Each row is a point. Before rounding, the points of a table are all equally far from one centre. They may lie mostly on one side of it. Where is the centre, to within rounding?
In the rows, zero is written as 128.

Points:
[[160 139]
 [140 158]
 [ 62  32]
 [170 121]
 [110 168]
 [120 166]
 [ 88 168]
 [ 47 145]]
Centre: [101  95]

Points, 13 rows:
[[164  70 156 166  50  72]
 [123  90  75  89 128  98]
 [172 120 224  90 100 117]
 [140 138 220 185 146 120]
 [104 156  92 192 170 139]
 [237 153 151 112  65  97]
 [106 146  61 103 110 102]
 [ 71 103 161 108  43 142]
 [ 97 147 180 121 123  80]
 [185  96 218  83 108 151]
 [ 89  60 146 115 118 206]
 [ 48 118 127 111  95 146]
 [193 185 132  65 110 118]]
Centre: [156 125 133 146  97 154]

Points:
[[101 131 109  58 164 131 134 199 158 167  63 166]
 [154 132 113  82 186 123 196 159  92  91  50 182]
 [136 147 134 104 106 116 120 164  76  43 103 205]
 [185 177  88 104 133 127 151 184  86  94  66 119]
 [121 123  81  99 137 152 143 148  58  65  90 219]
 [117 225  93 131 166 151 140 127  69 143  81 138]
 [131 107 145 139 115 167 117 182 114 190  59 175]
 [134 141  99 136 157 167 183 221  86 106 116 162]
 [135 158  88 129 126 151 167 211 140 198  88 209]
 [111 176  83  64 106  51 136 172  75 127  53 162]
 [185  92 116 136 154 122 115 172  81 156  21 141]
 [149  93  99 166 150  94  94 231 124 139  75 248]
 [155 175  72  84 129 111 104 186  61 139  21 189]
 [100 164  61  88 141 131  96 147  37 141  51 203]
 [156 139 115 107 141 134  71 130  50 127  26 177]
 [142 107 159 151  79 134 132 158 116 162  53 197]
 [200 136 153 126 140 138 119 222  90 132 100 175]
 [145 142  60  70  93 136 152 159 131 129  54 155]]
Centre: [128 144  98 139 154  97 122 157 112 131  91 180]

Points:
[[163 110  78 110 149 101 145 109 112 126 200 222  76  98 126  62 166 198
   77 165 174 143 124 177]
 [166 100  70 118 180 161 157 165 101  51 224 136 108 113 115  99 143 144
  106 177 173 147 140 182]
 [176 110  86 141 120 136 127 128  79  39 178 156 150  66 125  71 182 166
   71 168 208 146 122 198]
 [171  96  63 139 142 110 147 126 118  64 167 169  97  64 110 103 174 165
  103 161 225 134 166 175]
 [210 122 138 116 164 103 156 156  86  93 221 130 106 139 126 131 180 196
  111 199 219 143 118 162]
 [201 106  76 130 167 146 108 128 115 118 181 209  94  79 158 106 168 201
  103 164 209 140 129 136]
 [201 112  66 128 171 137 161 166  95  90 140 156  61 125 137  90 192 126
  112 173 215 143 112 149]
 [167  72  62 132 143 144 140 140 108 127 211 164 133  35 145 142 154 111
   65 158 174 154 176 176]
 [201 106  77 110 141 117 142  85  77  49 200 158 123  62 131 131 190 149
   96 178 176 167 141 203]
 [205 137  91 156 158 153  98 147 120  85 184 151  64 102 120 115 150 166
  121 186 195 136 130 168]
 [168 106 106  69 167 156 169 111 114  89 169 147  60 141 127  83 198 146
  101 136 205 113 165 137]
 [181  93  71 148 108 142 143 119  61  87 201 143 145  93 134  80 146 189
  143 184 227 115 142 149]
 [171  91  80 150 170 139 186 148  89  49 162 153  77  66 141 104 167 133
  107 189 196  76 172 149]
 [180 131  88  89 184 142 160 153  80 106 150 169 114  74 141 136 159 135
  101 167 249 170  83 135]
 [187 101  67 121 176 126 154 107 100  61 140 156 102 131  92 133 138 147
   37 155 215 116 137 144]
 [197 128  51 155 157 128 145 125 110  52 194 173  83 103 124  89 172 181
   56 179 205 132 113 144]
 [145 105  70 139 186 127 115 112  88 108 209 208 118  87 118 109 177 169
   65 190 164 166 157 139]
 [193 119 113 116 163 126 134  94  96  94 155 169 142 131  85  97 141 155
  108 141 221 162 143 138]
 [177  87 141 101 180 153 145 105  84  78 182 157 116 124 140 100 180 143
   94 136 209 139 186 172]
 [176  74 112 127 174 159 163 118 102  90 183 145 138  84  96 135 180 133
   97 208 210 164 161 142]
 [184  76  77 134 164 173 158 113  56  69 161 170  92  90 126 155 144 165
   96 204 183 138 147 167]
 [203 107  67  92 142 135 191 125  94 100 209 177 160  82 119  88 119 186
   81 193 176 183 120 131]
 [195 130  42 140 131 125 204 152  91  79 201 198  94  88 134  93 151 137
   74 178 199 142 121 126]
 [201 110  62 142 153 142 151 122  79 102 191 190  68 129 117 100 186 158
  101 165 205 139 116 156]
 [191 107  88  84 156 119 134  81  71  97 166 181 130  67  96 107 140 162
   90 170 216 127 169 176]
 [217 105  98 111 108 126 130 170  72  66 181 160 129 125 102 100 121 161
  140 136 147 113 132 165]
 [140  87 106 115 156 160 120 124  72 108 146 174  92 129 181 121 143 176
   99 172 240 144 172 159]
 [193 113  84 112 196 145 138 123  91  82 164 162 114  93 107 101 162 148
  148 131 208 126 136 122]
 [195 140  74 117 192 125 141 143 101 107 198 180 105 110 108 120 191 155
  125 138 185 157 125 187]
 [184 121  51 118 166 134 131 125  71  99 109 180 127 103 100 132 185 134
   66 158 199 144 114 197]
 [227  97 108 134 167 154 129 132  49 102 147 150 133  78 119  73 139 136
   79 170 205 152 105 123]]
Centre: [149 129 105 111 130 114 155 122 105 119 160 126 130 100 167 119 158 150
  82 175 148 110 115 144]
